Every row gives one point. Each copy is the shape, with its points in the same order, turned, moved and blurred by noise. Say if it was mirrored as well.
(in the rows, 128 means zero)

Shape:
[[ 69  65]
 [121  80]
 [177 201]
 [153 159]
 [151 158]
 [187 138]
 [ 89 104]]
Copy 1:
[[ 46 171]
 [ 80 139]
 [209 106]
 [159 125]
 [162 121]
 [146  88]
 [ 89 150]]
Copy 1 is: only turned
Copy 2 (7 x 2):
[[114 219]
 [ 94 156]
 [134  31]
 [105  94]
 [127  72]
 [ 73  71]
 [123 167]]
Copy 2 is: only turned
Copy 3, 7 rows:
[[150 222]
 [118 175]
 [141  63]
 [137 106]
 [139  91]
 [111  87]
 [158 185]]
Copy 3 is: only turned
Copy 4 (7 x 2):
[[102  23]
 [141  64]
 [131 190]
 [133 141]
 [132 145]
 [179 140]
 [ 96  62]]
Copy 4 is: only turned

Shape (9 x 3):
[[150 108 171]
 [154 185  82]
 [184 137  52]
 [110 110 156]
 [131 149 136]
 [196 106 164]
 [ 48  51 111]
 [ 93 134 125]
 [ 48 120 165]]
Copy 1, 9 rows:
[[109 138 191]
 [ 76 134  76]
 [ 37  91  99]
 [141 111 171]
 [118 133 132]
 [ 61 144 196]
 [178  26 174]
 [147 104 131]
 [199 110 155]]
Copy 1 is: mirrored
Copy 2:
[[181 129 155]
 [110 128  75]
 [138 155  42]
 [147 150 176]
 [119 136 129]
 [213 113 136]
 [114 238 195]
 [103 141 166]
 [103 155 223]]
Copy 2 is: mirrored
Copy 3 (9 x 3):
[[112 144  80]
 [201 121 145]
 [188  57 131]
 [102 154 117]
 [151 154 123]
 [133 108  51]
 [ 38 129 188]
 [125 154 157]
 [ 88 200 165]]
Copy 3 is: mirrored
Copy 4, 9 rows:
[[159 195 111]
 [ 88 102 103]
 [122  90  50]
 [171 171 144]
 [129 149 130]
 [145 202  69]
 [248 114 166]
 [155 132 156]
 [181 159 204]]
Copy 4 is: only turned

Shape (11 x 6):
[[100 124 120 120 237 157]
 [101 145 139  99 131  99]
 [132 141 116  87 152 138]
 [ 79 158 127 100 179 147]
 [161 119 137 113 113 119]
 [249 127 119 115  94 132]
 [ 78 138 173 102  78 162]
 [ 73 143 164 108 159  99]
 [ 96  90 113 122 128 142]
 [ 93 160 162 208  98 114]
 [ 99 154 121 111 110 113]]
Copy 1 (11 x 6):
[[112 132 213 175 228  92]
 [116  89 142 153 163 159]
 [105 117 155 115 187 116]
 [137 101 199 149 181 117]
 [121 134 102 127 173 139]
 [ 93 202  65  67 181 134]
 [203  84 117 138 146 129]
 [129  85 170 185 180 157]
 [125 101 127 168 161  82]
 [170 163 134 203 101 172]
 [122 100 141 136 131 141]]
Copy 1 is: mirrored
Copy 2:
[[ 89 154  94  80 238 129]
 [115 109  89 120 133  95]
 [136 153  90 129 173 108]
 [ 95 160  88  76 166 105]
 [162 128 123 156 156 114]
 [230 142 113 202 158 157]
 [151 149 153  92 100  60]
 [ 98 101  96  81 147  86]
 [103 152 152 146 165  94]
 [120  99 174  87  96 158]
 [117 141 105 130 112 109]]
Copy 2 is: mirrored

Shape (12 x 8):
[[ 90 219 113 138 121 151 157 164]
 [143 108 171 150 123  44 122  94]
 [168  63 193  92 216  50 129 128]
 [ 39 145 105 101  94 134 165 153]
 [142 120 120 188 183  90 125 125]
 [ 86 203 181 167 129 167 112 170]
 [180 111 138  97 150  54  62 123]
 [145 170 105 139 126 122 194 121]
 [ 73 112  65  81  84 157 163 210]
 [205  88 172 132 156 114 107  45]
 [130 150 124 169  67 150 185 185]
 [150  63 147 140 179  84  89  91]]
Copy 1, 12 rows:
[[186 151 117 150 173 197 203 110]
 [143 115  74  59 153 104 112 185]
 [ 61 145  43 122 113 121  39 185]
 [150 110 118 163 129 203 226 175]
 [185 135 116 116 170  96  84 164]
 [153 163  78 148 199 125 213  89]
 [115  94  80  95  88  99  91 125]
 [163 148 144  77 167 177 139 141]
 [142  59 128 199 140 217 192 137]
 [ 61 142 132  52 143  67  93 164]
 [160  78 113 127 230 185 165 129]
 [109 116 110 111 123  67  73 193]]
Copy 1 is: mirrored
Copy 2 (12 x 8):
[[153 118 161 170 117  39 122 183]
 [155  69  70 121 154 158 120  86]
 [126  74 129  57 174 176  42  52]
 [106 111 136 160 177   7 146 125]
 [120 108  81 100 112 138  77 147]
 [151  70 160 186 162  88  99 220]
 [152  94 134  51 157 180 147 107]
 [142 143 132 164  92  87 111 116]
 [ 91 188 168 138 200  23 149 136]
 [ 97  73 125 130 108 223 115  77]
 [149 178 124 206 160  84 119 159]
 [ 87  77  95  75 148 177 104 106]]
Copy 2 is: only turned

Shape:
[[140 155 125 103 178 219 143 167 105]
 [124 151 129 157 108 178  73  86 139]
 [113 162  84 157 161  95 147 163 170]
 [100 163 164 118 147 113  96 147 117]
 [110 143  86 216 116 170 149 120 171]
 [ 96 161  75 192 116 132 128 119  90]
 [119  67 110 110 185 150 122 165 133]
 [ 96  83  81 142 116 136 116 152 101]
 [144 133 194 130 105 112 118 149  94]
 [122  73 158 106 154 119 123 124  92]
 [ 99 107 151  96 135 131 146 124 124]
 [153 138  80 122 171 149 134 117  94]
 [149 131  76 125   7 127  94 160 164]]
Copy 1 (13 x 9):
[[ 60  85 123 111 117 161 126 143 215]
 [123 182 126 137 111 149  78 172 131]
 [ 79 142 147  79  97  76 161  98 117]
 [147 110 181 116 107 154 130 125 120]
 [ 42 198 138 106 150 102 105 151 112]
 [ 53 166 143 130 120 147  94  95  83]
 [ 86  68 111 146 111 106 178 164 142]
 [ 76 125  99 159 134 151 160 136  85]
 [153 121 179 172 166 150 135 100 144]
 [129  67 129 177 143 120 127 132 127]
 [130  78 120 123 160 133 135 137 124]
 [ 75 107 100 134 100 117 104 105 157]
 [155 222  65 135 149 167 182 101 119]]
Copy 1 is: mirrored
Copy 2 (13 x 9):
[[ 37 151  82 154 148 132 102 158 119]
 [167 134 125 135 102 153  97 172  90]
 [149 109  74 115 160  54 101  98 133]
 [125 115 124 185 101  69  85 146 125]
 [176 155  47  72 117 118 113 138 111]
 [166 179  88 132 118  84 130 114  66]
 [ 61  82 103 121  99 113 129  88 124]
 [105 132 121 101  84  85 143 100  76]
 [121 113 128 179  80  65 151 187 134]
 [ 92 104 140 168  68 106 160 110 138]
 [101 133 141 139  87  95 125 121 163]
 [103 137 108 155 162 125 149 106 100]
 [157 114 175  40 133  58 137 195  76]]
Copy 2 is: only turned

Shape:
[[144 118 138 107 168 129 169 118 118 114 113]
 [139 140 155 116 102 136 134 119 146 109 148]
 [134 113 249 158  92 104 146 130 127 115 120]
 [152 115 135 104 146 104 128 121 128 143 156]
 [113 118 117 139 130 122 133 136 121 169 151]
 [150 128  96 143 108 138 139 123 131 166 157]
 [126 132  96 150 162 163 124 134 147 137 133]
 [137 109  93 137 192 134 128 172 126 113 150]
 [138 100 115 111  95 124 125 120 146 138 146]
 [112 120  94 112 111 129 120 116 122 113 121]
 [136 126 101 137  99 107 130 105 114 118 150]
 [148 136 100 128 140 122 128 158 140 129 114]
 [129 142 153 128 114 106 120 119 128 151 149]
 [108 132  89 114 120 115 165 120 149 111 136]
 [101 112 114 200 144 107 126 115 167 117 104]]
Copy 1:
[[129 137 136 160 167 114 122 174 130 122 125]
 [138 119 131 114 141 141 134 128 163 135  98]
 [130 149 110  90 156 136 193 139 144  84  35]
 [171 120 128 172 141 134 114 122 140 126 111]
 [128 131 131 160 103 130 132 115 109 146 113]
 [124 126 108 168 124 151 133  96 134 171 124]
 [125 149 124 142 116 161 110 151 108 162 153]
 [156 183 134 173 108 128  93 162 127 132 148]
 [137 105 132 155 121 151 145 109 163 136 127]
 [115 105 122 131 111 124 126 119 159 127 157]
 [122 112  88 150 116 123 123 112 157 140 127]
 [128 159 128 152 140 148  98 113 128 122 152]
 [148 112 123 134 129 131 120 104 126 138  86]
 [ 89 116 138 158 121 135  95 134 160 130 129]
 [ 92 141  73 137  99 178 109 156  99  90 120]]
Copy 1 is: mirrored
Copy 2:
[[117 152 152 117 149 125  93 161 119  91 133]
 [137 144 164 139 114 113 134 105 118 110 102]
 [164 168 155 122  95  84 190 112 135  55 162]
 [144 136 176 103 129 138  94 116 101 124 137]
 [137 131 128 125 104 161 117 113 113 141 151]
 [125 108 129 125  91 135  92 109 117 154 121]
 [132 133 109 113 124 159 108 159 121 149  95]
 [105 162 135  71 123 162 112 174  92 154 113]
 [131 146 160 140 117 117 113 103 119 159 132]
 [103 140 151 142 153 140 123 124 143 159 122]
 [106 130 157 115 121 136 111  93 154 143 122]
 [109 129 120 102 139 126 122 142  96 146 122]
 [154 122 149 119 115 145 133  92 110 114 141]
 [ 97 167 128 131 144 142  97 106 127 136 118]
 [152 166  76  79 143 136 139 125 171 141 122]]
Copy 2 is: mirrored
Copy 3:
[[143 124 146 138  94 153 126 114 155 132 112]
 [147 132 129 112 143 135 135 130 124 125 168]
 [156 151  63 109 159 212 178 160 143 142 144]
 [149 125 113 138 104 109 123 134 142 120 139]
 [118 148 114 151 140 105 136 152 141  99 133]
 [116 140 129 118 127  85 147 144 110  88 144]
 [104 123 157 155 131 135 107 143 130  82 145]
 [112  90 134 196 121 128 110 103 145  98 139]
 [143 123 109 109 143  91 122 134 108 121 129]
 [108 118 142 109 150 103 103 117 139 131 130]
 [119 112 117  87 138 101 133 111 143 100 148]
 [ 98 133 132 135 112 138 107 105 118 104 147]
 [136 152  97 120 124 118 137 153 150 115 157]
 [135 149 157 113 146 110 115  85 143 103 123]
 [107 143 116 117 161 170  85 134 149  61 106]]
Copy 3 is: mirrored

Shape, 18 rows:
[[ 77  92 159 170 116 130  81 120 152 135 146 122]
 [150 192 167  67 192  91 155 102 155 100 106 131]
 [127  97 160 136 129  59 158 158 180  96 167 115]
 [138 159 122  82 127 142 179 105 142 124  91 137]
 [ 76 122 158 169  92 129  75 166  92 116 168  62]
 [ 87  98 126 135 104  99  88 174 166  96 135  85]
 [ 93 134  87 123 134 130 146 154 113 196  92 121]
 [134 150  70 115 130 169  93 137 141 166  88 150]
 [ 89 143 110 134 192 121 106  86 200 154 181  73]
 [110 127 173  96 110  73  92 157 180 150 142  86]
 [102 162  68 104  85 142 104 136 104 154  95 158]
 [160 152 127  40 143 147 167 126 136 140 131 191]
 [130 113 147  85 165 114 133 141 125 140  77 164]
 [ 77 152 142 173 116  82  89 177 144 137 159 133]
 [ 79  94 149 112 144  57 103 154 132  63 162 112]
 [121 149 175  52 155  49 173  52 176 103 127 142]
 [ 95 184 131  73 141 176 173 127 150 113  57 183]
 [170 167 130 103 131 115 154 104 128 109  67 164]]
Copy 1:
[[153 130 164 212 159 158 157 144 142 100  98 142]
 [ 99 144  74 173 101  28  80 119 143 111 106 125]
 [147  64 120 200 147  91 152 135 190 100 129  93]
 [113 151 117 124 137  89  61 119 149 145 107 118]
 [161  73 135 204 216 150 163 148  81  93  78 127]
 [185  73 140 198 180 122 145 111 137 129  99 134]
 [152 115 122 117 137 172  68 118 125  99 114 173]
 [157 157 133 146 154 159  71 123 104 161 142 183]
 [197 120 119 207  74 112 126 208 135 123  80 142]
 [184  90 116 241 167 110  96 121 146  83 103 122]
 [172 167 107 130 181 163  77  98  92 138 140 141]
 [ 90 177  60 145 156 119  52 126 180 146 139 115]
 [ 98 145 111 161 137 124  89  77 173 107 123 170]
 [171 100 131 181 174 137 155 141 113  70 160 144]
 [157  91  87 199 163  96 194  85 163  90  89 125]
 [125 166  93 175  86  45  99  97 184  88 105  65]
 [104 197 125  95 173  59  66 117 156 125 105 167]
 [ 86 156 134 137 129  87  79  88 127 138 150 121]]
Copy 1 is: only turned
Copy 2, 18 rows:
[[138 113 111 103  94 142  99 101 146  64 145  89]
 [119 188  98 165 159 105 119  60 121 180  52 143]
 [180  95 101 118 160  73 114  65  83  99  79 108]
 [ 89 152 133 190 173 101 102 129 127 163 109 133]
 [197 100  65 138 108 150 119 121 133  65 183 131]
 [181 122  86 126 159  96  86  80 109  63 164 136]
 [ 93 154 129 170 143 132 110 146  54  89 161 167]
 [ 99 190 157 138 132 110  81 144 117 122 164 176]
 [140 160 162 103 154 156 170  26 109 105 151 129]
 [161 146  79 122 158  90 143  94 144  52 112 149]
 [ 92 174 103 138 160 109  89 186 116 129 190 162]
 [114 181 146 147 194 117 100 174 121 159  62 143]
 [106 167  94 151 160 106  55 126 102 117  68 161]
 [174 161  75 101 107 103 123 127  83  84 160  99]
 [177 113  51 104 168 124  66  77  98 101 116 116]
 [ 84 143  81 134 202  84 138  54 132 178  43 100]
 [ 93 201 135 213 155  98  68 144 124 165 104 106]
 [ 83 154 110 169 134  71  73 123 134 186 102 167]]
Copy 2 is: mirrored
Copy 3 (18 x 12):
[[117 184 143 138 105 137 151 154  87 120 128 179]
 [153 132 192 224 157  66  68  97 158 173 115 126]
 [ 95 129 166 134 147  89  82 147  82 173 146 191]
 [108 124 118 199 164 105 121  99 158 161 112  96]
 [137 115 135 125  86 149 134 182  90  63 157 165]
 [ 89 163 160 119 149 127 115 184 110 100 167 170]
 [ 82 133 127 147 139 146 144  50 137 102 156 119]
 [125 172 129 150 190 176 144  85 162 105 110 114]
 [156 232 126 159 109 111  54 100 101 123 165 143]
 [105 156 162 152 153  58 104 140 111  85 144 196]
 [110 131 110 180 186 178 174 101 175 106 147 135]
 [163 118 131 196 216  94 148  70 133 175 121 109]
 [113 142 190 160 156 105 159  81 152 155 122 127]
 [ 98 140 167 166 139 166 117 127  83  93 147 222]
 [119 130 201 142 136 107 112 179 110 157 192 182]
 [132 154 165 232 144  29  95 117 156 212 141 170]
 [ 94 143 158 249 192 129 148  96 137 163 106  70]
 [121 115 153 200 171 122 119 100 189 175  82 128]]
Copy 3 is: only turned
